Rows are points. The ring and each string are closed loops that go straight from each point to the next, and from the last back to the first. Before rounding, they use only three directions, however many columns there are. Count how often each string passes through the ring. Passing back the other way cancels.

Ring (8 x 3)
[[ 40  59  -8]
 [ 16  44  -8]
 [  7  10  -6]
 [ 24 -27   5]
 [ 54 -38  20]
 [ 73 -28  26]
 [ 85  20  13]
 [ 69  49   0]]
String (18 x 3)
[[ 29  26 -33]
 [  4  54 -42]
 [  8  62  -2]
 [ 21  64  19]
 [ 32  76   1]
 [ 42  45  34]
 [ 47  28  -3]
 [ 48  59 -42]
 [ 42  85 -30]
 [ 34  78 -29]
 [ 38  40 -33]
 [ 42  19  -6]
 [ 16  44 -43]
 [ -5  40 -24]
 [  8  30 -45]
 [-10  23 -15]
 [  2  13  30]
 [ 22  13  28]]
Times through: 2

Ring (9 x 4)
[[ 56  -4  -7 -25]
 [ 28  34 -41 -14]
 [-18  50 -50  15]
 [-44  42 -33  39]
 [-56  -1  17  60]
 [-44 -33  41  57]
 [ -6 -70  59  33]
 [ 37 -71  49   1]
 [ 59 -35  19 -21]]
String (21 x 4)
[[  12  -35  -23   -6]
 [  49  -29  -32  -33]
 [  24  -23  -31  -16]
 [  10  -13   -7    4]
 [  16  -21  -25   -8]
 [   8  -28  -26   -4]
 [  40   -5   16   -5]
 [  19  -18    8    4]
 [  39  -66  -11  -24]
 [  57  -88   27  -24]
 [  14  -73   -3   -4]
 [  10  -28   26   16]
 [  28  -56   87   24]
 [  29 -104  120   29]
 [   1 -108   31   12]
 [   1  -60   11   11]
 [  15  -31   42   19]
 [  27  -25   60   18]
 [  14  -43    7    3]
 [   8  -51  -21   -4]
 [  25  -23   12    1]]
Times through: 1

Ring (7 x 6)
[[ 37 -10   2  20  63 -32]
 [-13 -27  -1  49  41 -45]
 [-63 -30  -5  36 -10 -28]
 [-61   5  -6  14 -46   2]
 [-12  43  -3 -17 -41  28]
 [ 39  34   1 -49   3  26]
 [ 60   8   3 -34  49  -1]]
String (31 x 6)
[[  63   72    2  -44   -3   40]
 [  69   35    3  -83   16   37]
 [  85   41    4  -69   33   29]
 [  48   48    2   12   24    3]
 [  20   20    0    7   18   -5]
 [  22  -27    0  -54   33   -3]
 [  56  -26    3  -54   65  -10]
 [  90   -2    5   -3   98  -29]
 [  58   14    3   38   71  -32]
 [  33   22    1   53   46  -29]
 [   2   -6   -1    3   20  -14]
 [   5  -41    0    7   53  -37]
 [  -3  -50    0   55   71  -63]
 [ -18  -30   -1  103   60  -72]
 [ -15    7   -2   80   23  -39]
 [ -11   10   -2   43   10  -20]
 [ -32  -29   -3   10    8  -22]
 [ -63  -67   -5  -12    0  -27]
 [-103  -64   -8   27  -25  -35]
 [ -96  -21   -8   58  -40  -26]
 [ -67   19   -6   70  -40  -15]
 [ -25   23   -3   39  -16   -8]
 [ -38  -11   -4  -12  -20    0]
 [ -54  -17   -5  -32  -39   10]
 [ -70   30   -7   -9  -83   30]
 [ -34   66   -5   24  -64   27]
 [ -13   61   -3   20  -41   21]
 [  -7   18   -2  -16  -15   11]
 [  -3   11   -2  -52  -20   24]
 [  16   30   -1  -69  -25   39]
 [  43   60    1  -58  -18   45]]
Times through: 5
String (29 x 6)
[[  -2   63   -2   25  -31   17]
 [  11   91   -2   -1  -51   43]
 [  23   57   -1  -71  -40   54]
 [  14    9   -1  -59   -5   22]
 [   8   -1   -1  -36    6    7]
 [  52    6    2 -101   17   32]
 [  68   11    3  -90   33   26]
 [  36  -11    1  -61   30    7]
 [  22   10    0   -8   22   -4]
 [  62   38    3   18   48   -9]
 [  89   12    5   -3   86  -20]
 [  81  -15    5   -7  100  -33]
 [  31  -45    2  -30   66  -27]
 [   6  -11   -1    0   26  -16]
 [  18   12    0   59   42  -34]
 [  11   -2    0   93   61  -57]
 [ -15  -39   -1   91   64  -71]
 [ -31  -62   -3   -6   30  -34]
 [ -27  -35   -3    4   15  -24]
 [ -40  -46   -4   -3    9  -24]
 [ -81  -67   -6   16   -6  -36]
 [ -64  -49   -5   -3  -11  -21]
 [ -24  -15   -3   -6   -1   -9]
 [ -45   13   -4   42  -25  -11]
 [ -71   20   -6   48  -54   -3]
 [ -82   19   -8   23  -73   11]
 [ -48   62   -5   54  -63   13]
 [ -17   43   -3   31  -27    6]
 [  -9   21   -2    6  -12    4]]
Times through: 3
